Rows are points. To make a cloud, some directions were put in groups of two or more. Within a group, all points are equally far from the middle, so they leave a hole (a ring in 2 directions, a hollow ball in 3). The other directions are filled evenly. Then the cloud was stretched, turned, moved and blurred a little. Count the holes, and give their numbers of directions, smallest first.

Cloud (19 x 3)
[[-3.1 -3.9 -2.9]
 [-5.0 -3.4 -3.8]
 [-2.8  2.2  1.1]
 [-1.0 -1.2 -7.2]
 [-3.4  3.9 -3.6]
 [ 4.2 -2.0  1.7]
 [ 5.4 -1.5 -2.1]
 [ 1.2 -4.0 -1.1]
 [-5.5  4.1  1.2]
 [ 4.0 -0.5  0.3]
 [-1.6  3.6  0.9]
 [ 0.3 -4.4 -0.5]
 [-1.3 -0.3 -2.0]
 [ 1.0 -0.7 -1.8]
 [ 3.8  0.6 -3.1]
 [ 2.0 -6.0  4.4]
 [ 4.0 -3.2  0.6]
 [ 4.0  1.7  4.5]
 [-6.0 -4.8 -0.6]]
Holes: 0

Cloud (27 x 4)
[[-2.3  4.2  3.5 -1.5]
 [ 6.2 -1.6  0.0 -2.2]
 [-3.7  2.0  3.2 -1.4]
 [ 4.4 -0.3  2.9  6.1]
 [-1.4 -3.4  1.4 -2.5]
 [-2.2  0.7 -0.8 -3.4]
 [ 1.6  6.6  0.3  4.6]
 [-0.1  3.4 -4.1  2.2]
 [-2.8  1.6  1.1  5.9]
 [ 6.6  1.2  0.2  4.4]
 [ 3.6  0.7  6.5  3.5]
 [ 4.8  3.6 -1.4 -3.5]
 [-2.7  1.0  1.3  6.1]
 [-0.4 -0.5 -3.2  3.5]
 [ 4.2 -1.7 -0.1  5.2]
 [ 2.3 -2.9 -2.1  3.1]
 [ 4.0  4.6 -3.1 -2.0]
 [ 3.3 -1.7  5.8 -1.6]
 [-0.8  2.9 -0.7 -4.0]
 [ 2.5 -3.7  3.5 -2.5]
 [-0.2  2.8 -3.0 -3.0]
 [-1.2  0.4 -2.9 -2.3]
 [-1.0  0.0 -1.7  5.5]
 [-3.1 -2.1  4.8  0.5]
 [ 3.0 -0.4  6.6  3.5]
 [ 2.8 -4.2 -0.2 -1.8]
 [ 0.2 -1.7  4.0  6.1]]
Holes: 2 (2, 2)

Cloud (48 x 6)
[[ 2.5  5.6  1.3 -1.4 -0.8  2.7]
 [-3.5  3.2 -1.2 -0.8  0.7 -2.1]
 [-1.5  1.5 -2.6 -5.6  2.4  4.0]
 [-3.0 -3.0  1.5  2.2 -5.7 -2.3]
 [-7.3 -2.1  2.2 -1.5 -0.5  4.4]
 [-6.1 -2.7 -2.2 -1.6 -1.6  4.0]
 [-2.9  4.4 -0.5 -0.4 -4.9  5.3]
 [-5.5  0.2  1.4  0.9 -3.7 -2.8]
 [-3.7  1.3  0.3  6.5 -2.1  4.4]
 [ 2.1 -3.5 -2.8  4.9 -2.8 -1.6]
 [-0.7 -2.9 -5.3 -1.7  0.8 -3.6]
 [-4.2 -4.3  0.6 -4.5 -4.8  0.1]
 [-0.3 -3.7 -1.6  0.9 -4.8 -0.2]
 [ 1.4  4.9  1.2  1.5 -0.2 -2.1]
 [-0.6 -0.4  5.1 -6.7  1.9  2.5]
 [-1.2  2.7 -1.9  5.8 -6.0 -0.9]
 [ 4.5  0.4 -1.8 -1.1 -4.4 -3.4]
 [-7.4 -1.9  0.9 -3.5 -3.5 -2.0]
 [-2.0  1.7 -2.3  3.8 -2.2  4.7]
 [-3.7  3.9  1.1  2.1 -0.7  2.3]
 [-2.4  5.6  2.2 -2.8 -4.8 -2.8]
 [-4.0  0.8  2.2  4.0 -4.3  2.9]
 [-0.3 -3.0 -2.4 -4.5  0.3  3.4]
 [-4.4 -4.3  2.5 -1.7 -2.3 -4.3]
 [-6.8 -0.9 -0.2 -1.6 -3.3  1.1]
 [-3.9  0.0  4.8 -4.1 -4.0 -2.6]
 [ 2.7  3.8  3.6  1.0 -0.6 -3.3]
 [ 3.9 -2.4  0.8  2.9 -1.4  3.1]
 [ 0.2  5.9 -0.9 -3.1 -4.8 -2.0]
 [ 0.5 -0.4  4.5 -1.4 -0.1 -4.6]
 [-0.1  1.4  2.9  0.7  2.7 -5.2]
 [-3.3  1.7  4.5  0.0 -6.2 -0.8]
 [-2.9  3.9  0.3  3.8 -2.1 -0.1]
 [-7.4 -2.8 -1.5 -2.2 -3.4 -2.9]
 [-1.2  4.5 -0.3  6.0 -2.9  1.6]
 [-1.3 -0.7  1.0  6.4 -7.8 -0.5]
 [-2.2  3.9  1.2  2.4  0.0 -2.7]
 [ 0.3 -5.9 -0.4 -0.2  1.9 -0.8]
 [-1.7  2.9  7.4 -4.0 -4.3  4.3]
 [-3.4  4.3 -1.1 -4.0 -0.7  1.8]
 [-2.0  2.7  4.1 -4.9  0.7 -1.7]
 [ 1.9 -1.9  3.2  0.8  2.0 -4.7]
 [ 2.0  5.7  2.2  5.0  0.2  0.7]
 [-2.0  0.9 -3.7  2.7  3.9 -3.8]
 [-4.2  2.8  1.0  3.1 -1.4 -0.2]
 [ 1.0 -2.2  2.5 -6.1  1.5  3.1]
 [-6.5 -1.9 -0.7 -1.0 -4.6 -3.2]
 [-3.0  3.6  0.7  3.9 -4.7  2.7]]
Holes: 1 (3)

Cloud (72 x 8)
[[ 3.0 -3.2  4.0  3.6 -4.3  4.4 -2.2  3.1]
 [-0.9 -3.0 -2.5  1.9  0.9  8.4  1.4  0.5]
 [ 2.5  0.5  2.8 -0.6 -6.4 -2.9  3.5  1.7]
 [-0.9 -2.4  8.4 -1.0 -1.3  2.1  0.9  2.4]
 [-1.7 -0.2 -5.6  1.3 -4.9  5.1 -2.7  0.7]
 [ 2.2  3.0  2.6  0.8  4.2  6.5  1.6 -3.4]
 [-1.6  6.3 -0.2 -2.0 -3.1  0.2  3.2  1.7]
 [ 4.1  4.7 -1.9  2.4 -1.6  1.1 -1.4 -0.9]
 [ 1.5  4.6  4.2 -3.9 -1.0  1.6  2.4  6.3]
 [-2.9 -3.1 -0.2 -1.3 -5.5 -1.8 -3.8  2.3]
 [ 1.8 -4.6  2.8  4.8  0.0  5.0  0.8 -0.8]
 [-2.1 -1.6  1.0 -0.3  2.9  9.1 -0.7 -0.1]
 [ 4.6 -4.6  3.0 -0.3 -2.4 -0.5 -3.2 -0.9]
 [ 2.5 -5.3  4.0 -1.5 -0.7 -2.2 -2.6 -0.1]
 [ 4.4 -2.6 -3.2  0.3 -1.2  4.0 -2.0  6.2]
 [-3.2 -0.1 -0.3 -0.6 -4.3  0.1 -5.4  5.6]
 [ 1.1 -2.8  0.3 -3.5 -6.3 -0.7  2.7  1.5]
 [ 1.9  1.9  3.5  3.7  6.1  0.1 -0.7  5.1]
 [ 6.6  3.2 -0.8 -2.2  0.5 -0.8 -1.9  0.2]
 [-2.2  0.2  1.6 -2.4 -7.2  2.2  4.0 -4.1]
 [-2.1  2.7  0.1 -2.9 -1.4  3.2 -5.8  0.0]
 [-1.4  4.8 -2.4  4.1 -2.1  6.3 -1.5  2.1]
 [ 2.9  2.7  2.7 -5.7 -1.3 -0.9 -1.6 -0.6]
 [ 1.4 -3.2  3.8  4.7 -2.2  3.0 -2.8 -2.1]
 [-1.1  0.5  0.1  4.9 -1.1 -0.4  5.9 -3.0]
 [ 0.5 -4.1  1.5  1.0 -0.4  6.7 -3.6  3.5]
 [ 4.2  2.1  0.7 -1.6 -5.9  2.8  3.7  4.1]
 [ 2.1  5.3  0.8  1.8 -3.9  6.9  1.4  2.3]
 [-0.7 -0.3 -4.9  0.1  0.0 -1.7 -0.6  0.4]
 [ 4.2  2.3 -0.9 -0.1  0.3  4.4  0.5 -4.6]
 [ 3.4  1.2  3.0  4.7  3.9 -0.3  1.6 -1.4]
 [ 3.0 -3.2 -2.6  1.3  2.3  1.8 -4.0  3.5]
 [ 0.1 -1.0  3.1  2.1  4.5  0.9 -4.9  6.8]
 [-1.5 -4.6 -1.2  1.1  0.6  0.1  4.3  2.5]
 [-2.1 -2.5  0.4  2.0 -7.1  7.8  2.4  2.4]
 [-0.4  0.2  5.2  2.9  4.8 -2.2 -1.9 -0.3]
 [ 5.0 -0.3  5.9  0.3 -4.4  4.1 -3.0  4.5]
 [ 1.2  3.3 -1.2 -4.0 -1.4  1.5  4.2  3.1]
 [ 2.2  5.5 -2.5  2.2 -3.6  1.7 -0.7 -2.1]
 [-0.1  2.7  0.1 -1.9 -0.5  2.1 -6.9  1.6]
 [-0.7  2.7  1.0 -5.2 -3.9  1.9  3.6 -0.5]
 [-2.8 -1.2  6.4 -1.7 -5.3  3.6  1.6  1.5]
 [-2.5 -4.4  5.5  1.7  1.6  3.3  3.6  0.0]
 [ 5.0 -2.7  1.0 -1.2 -2.4  0.1  4.6  0.9]
 [-2.7 -4.0  1.9  0.6  1.4  4.1  2.0  5.5]
 [ 3.1  5.1  6.9 -0.2 -0.2  1.9 -3.9  5.0]
 [ 1.4  1.0  0.4  0.0  7.1 -0.9 -0.3  3.6]
 [-3.6 -3.8  0.5 -1.9 -0.4  1.9  4.5  3.3]
 [ 1.4 -0.3 -4.2 -2.6  1.4  1.2  0.7  0.0]
 [ 0.1 -2.8  5.8  0.5  2.0 -4.5  2.9  3.5]
 [ 2.2 -4.4  5.9  1.2  2.3  0.2  0.0 -1.3]
 [-0.1  2.9  2.3  0.7  0.6  0.8 -7.0  6.4]
 [-7.5 -0.1  0.0  2.8 -4.4  4.6 -2.3  2.8]
 [ 3.6 -1.3  1.8  4.3 -6.8  1.1 -1.7  0.5]
 [ 3.1 -2.4  5.6 -4.8  2.9  1.4  1.7  1.9]
 [-3.3 -3.6  2.2 -0.1 -2.3  1.8  6.7 -0.9]
 [-2.4 -3.8  3.5  2.3 -0.6  4.0 -2.9  5.4]
 [-1.1  5.6  3.8  3.4  0.8  6.6 -1.9 -0.1]
 [ 5.2  2.1  5.5  0.9  4.9 -2.2  2.3  1.3]
 [ 0.0  4.2 -5.3  1.4 -3.1  5.2  1.2  0.2]
 [ 1.4 -6.1  2.6 -1.2  4.1 -0.1 -1.7  2.6]
 [-0.5  1.9  1.2 -1.3 -8.9  6.2  0.0 -0.7]
 [ 1.4  3.2 -3.1  5.3 -1.7  0.8 -1.3  1.2]
 [ 3.9  1.7 -0.5  2.3  2.5 -5.0 -0.5  1.5]
 [ 5.4 -0.8  6.4  0.6  2.6  0.1 -0.5 -1.7]
 [ 3.5  1.4 -2.8 -2.0 -6.1  4.4 -0.3  3.4]
 [-2.9 -3.2 -0.3  1.1  1.3  6.4  2.7  3.9]
 [-1.0  2.8  5.2  5.7 -1.1  2.3  0.6  4.5]
 [-2.4  6.0  4.4  1.0 -2.4  6.9  2.5  1.0]
 [-6.1 -0.2  2.2 -0.4  2.7  4.0 -1.0  3.6]
 [-4.2  3.8  2.0  1.2 -1.0 -2.0  1.2 -5.1]
 [ 1.7 -3.3  3.7  0.1  0.6  1.8  2.3 -4.9]]
Holes: 2 (3, 4)
